Every row gives one point. The points of each table are mixes of a few directions, plus a little noise. Count the directions of each table, and those that both share. Where both have some left over, give the other angles between the two spaces (their principal angles), to ten degrees, smallest first.

First (7 x 2):
0.8 0.3
-10.7 -3.6
1.9 0.6
1.4 0.5
6.4 2.1
-5.4 -1.8
5.7 1.9
Second (7 x 2):
-2.9 2.6
10.2 -9.2
-2.1 1.9
-3.2 2.9
-0.3 0.2
-2.9 2.6
1.2 -1.1
Directions: first 1, second 1, shared 0; angles 60

First (7 x 4):
-3.6 3.5 -0.6 0.8
0.0 6.0 -1.9 5.7
8.9 -3.9 0.1 2.6
-5.0 5.1 -1.0 1.3
6.7 -6.3 1.1 -1.3
-3.6 2.3 -0.3 -0.3
-3.4 -6.7 2.5 -8.8
Second (7 x 4):
-2.8 3.3 -0.7 1.2
0.6 -1.0 0.3 -0.6
-3.8 5.4 -1.2 2.4
6.4 5.0 -2.3 9.1
4.8 -6.9 1.5 -3.2
2.6 -1.5 0.1 0.5
-7.9 -4.3 2.2 -9.6
Directions: first 2, second 2, shared 2

First (10 x 8):
-0.2 0.3 0.2 -1.2 0.7 -1.0 2.5 -0.3
-6.0 0.8 2.8 -7.4 0.1 -4.3 11.3 -1.6
0.5 0.7 -0.1 -2.1 2.0 -2.2 5.1 -0.6
-8.0 -1.8 3.3 -0.2 -7.2 3.4 -6.8 0.4
9.6 -0.2 -4.3 7.8 2.8 3.1 -9.1 1.5
4.7 -0.2 -2.2 4.1 1.2 1.8 -5.1 0.8
1.3 -1.0 -0.8 4.4 -2.2 3.6 -8.9 1.1
1.4 0.9 -0.5 -1.8 2.7 -2.4 5.4 -0.6
-12.1 -0.9 5.3 -6.2 -6.4 -0.5 3.1 -0.9
8.9 1.3 -3.8 2.5 6.3 -1.6 2.4 0.1
Second (9 x 8):
0.1 -0.2 -0.7 -0.1 -0.7 0.0 0.2 -0.1
0.3 -1.3 -2.8 -1.3 -3.4 0.4 0.8 -0.4
0.8 -3.1 -7.4 -3.1 -8.0 0.6 1.8 -1.5
-0.3 1.4 2.6 1.3 3.3 -0.3 -0.7 0.5
0.4 -1.4 -3.4 -1.3 -4.0 0.4 0.8 -0.8
0.6 -2.7 -5.9 -2.7 -6.8 0.4 1.6 -1.2
-1.8 6.6 15.0 6.7 16.6 -1.3 -3.5 3.1
-1.1 4.0 9.0 3.9 10.2 -0.7 -2.2 1.7
0.6 -2.8 -6.6 -3.0 -7.4 0.7 1.5 -1.3
Directions: first 2, second 1, shared 0; angles 80
